Each row is a point. Each copy is the shape, with its points in the same order, turned, moved and blurred by noise. Some copies are also mirrored. Which?

Shape, 8 rows:
[[-62 -77]
 [ -9   5]
 [ 16 -94]
 [-18  23]
 [-14 -35]
 [ 14   2]
 [  2  12]
 [  2   6]]
Copy 1, 8 rows:
[[ -25 -101]
 [  -5  -10]
 [-102  -62]
 [  17   -1]
 [ -33  -37]
 [ -26    3]
 [ -10   -1]
 [ -13    5]]
Copy 1 is: mirrored
Copy 2:
[[ 91  60]
 [ 14   6]
 [114 -16]
 [ -5  17]
 [ 52  12]
 [ 17 -18]
 [  5  -6]
 [ 11  -6]]
Copy 2 is: mirrored
Copy 3, 8 rows:
[[-95 -39]
 [ -6  -4]
 [-37 -96]
 [ -9  24]
 [-25 -26]
 [  9 -16]
 [  7   4]
 [  5 -10]]
Copy 3 is: only turned
Copy 4, 8 rows:
[[-65 -58]
 [ 20 -13]
 [-74  21]
 [ 36 -24]
 [-18 -20]
 [ 27   4]
 [ 22  -8]
 [ 25  -8]]
Copy 4 is: mirrored

Shape (7 x 3):
[[ 43  -1 -18]
 [ 35 -48 -14]
 [-35 -29  -9]
 [ 38   4 -19]
 [-31 -45  79]
 [ 25  -3  52]
 [-69  15  49]]
Copy 1:
[[ 40 -40  44]
 [ 48 -70  14]
 [ -1 -36 -13]
 [ 33 -33  48]
 [ 57   2 -74]
 [ 69  -2   3]
 [ -6  44 -44]]
Copy 1 is: mirrored
Copy 2:
[[ 43  13 -10]
 [ 51 -29 -13]
 [ -8 -47  -1]
 [ 33  22 -18]
 [-24 -52  86]
 [ 18   4  60]
 [-81 -19  39]]
Copy 2 is: only turned
Copy 3 (7 x 3):
[[ 55 -36   3]
 [ 21 -75  -1]
 [-13 -26 -41]
 [ 54 -29  -5]
 [-71 -16  34]
 [  7 -10  43]
 [-48  41 -14]]
Copy 3 is: only turned

Shape:
[[ 58 -21 -40 -44]
 [-35  59   2  10]
 [-53 -98   9  -3]
 [-65 -74  11  -2]
 [ 42  15 -45 -56]
 [ 11  34  -4  36]
 [  8  28 -27  10]
 [ 13  29 -11  19]
 [-39 -75  54 -18]
 [-18  37 -28  22]]
Copy 1:
[[ 56 -11 -50   8]
 [-55  40  15  20]
 [ 39 -53  94 -21]
 [ 13 -44  92 -22]
 [ 28  -5 -68   2]
 [ -2  37  11  50]
 [ -9  21  -2  39]
 [ -2  34   4  42]
 [ 55  -7  81 -50]
 [-23  15   6  38]]
Copy 1 is: only turned
Copy 2:
[[ 40  33 -66 -15]
 [-65  -1  20 -22]
 [ 83   8  75  -7]
 [ 58   8  79 -14]
 [  3  49 -64 -30]
 [-36 -26 -13   8]
 [-27   6 -19   4]
 [-29 -13 -19   2]
 [ 72 -21  61 -52]
 [-44   9   5  11]]
Copy 2 is: mirrored
Copy 3:
[[ 51  17  15 -61]
 [-37  36   2  34]
 [ 21 -96 -49   5]
 [ -2 -74 -50  11]
 [ 60  46   6 -42]
 [-47   9  34 -22]
 [-16  34  10 -30]
 [-18  20  17 -10]
 [ 15 -85 -14  37]
 [-37  28 -16 -10]]
Copy 3 is: mirrored

Shape, 10 rows:
[[ -28   17   -4    8  -30    9]
 [  38   23  -41   -9   18   30]
 [  31  -57   -4   29  -11  -12]
 [  47   26  -12   -8   -4  -10]
 [-120  -31  -23   46   23  -13]
 [  42   19  -14  -10    9  -15]
 [  10  -38  -21  -17   -5    0]
 [  37    8  -24   30   -7    6]
 [  42  -11    7    4   16   25]
 [   0    2    4   -7   26    5]]
Copy 1, 10 rows:
[[ 33 -25  -7 -14   0 -28]
 [ 10  -2 -55 -14 -20  47]
 [-33 -56 -27  50 -20 -13]
 [ -5  18 -37  -1 -47   5]
 [ 15 -39   0  12 115 -50]
 [-15  16 -40   2 -36   4]
 [-30 -47 -40  -7 -13  -3]
 [ 13  -9 -45  32 -25  10]
 [-20 -21 -15  21 -32  35]
 [-14  -6 -13 -13   4  11]]
Copy 1 is: mirrored
Copy 2, 10 rows:
[[ 11  10 -13  31 -20  20]
 [  7   5 -44 -48  -6  35]
 [ 24 -71  -8  -9  -7  -7]
 [  9  12 -10 -49 -36   3]
 [-34 -13 -59  98  49 -17]
 [  9   1  -9 -52 -11  -2]
 [ 50 -25 -20 -14  11  -5]
 [ -2 -27 -27 -21 -40  12]
 [ 10 -32   0 -43   6  30]
 [ -3  -6  -9 -17  27  13]]
Copy 2 is: mirrored
Copy 3:
[[ -29   13    0   10  -42    0]
 [  31   18   -9   16   16   38]
 [  -6  -74  -24   30  -11    4]
 [  48   -2    1   14  -12    3]
 [-121   21  -60   37  -12  -37]
 [  43   -5   -8   12   -2   -3]
 [  -6  -33  -32  -10   -1   13]
 [  22  -13  -11   46  -14   21]
 [  14  -28   17   21   21   19]
 [  -6    3    0    8   15  -10]]
Copy 3 is: only turned
Copy 4 (10 x 6):
[[-15  13 -11   0 -14  12]
 [ 39 -27 -29 -10  38  42]
 [ 12 -60 -27  33 -17 -21]
 [ 53 -12 -29 -16  24  -4]
 [-96  25  -1  82  22   5]
 [ 40 -12 -33 -12  29  -5]
 [ -1 -47 -42   9  13  -4]
 [ 47 -21 -19  20   6  22]
 [ 32 -53   4  -5  23   8]
 [ -3 -18  -1   0  43  -6]]
Copy 4 is: only turned
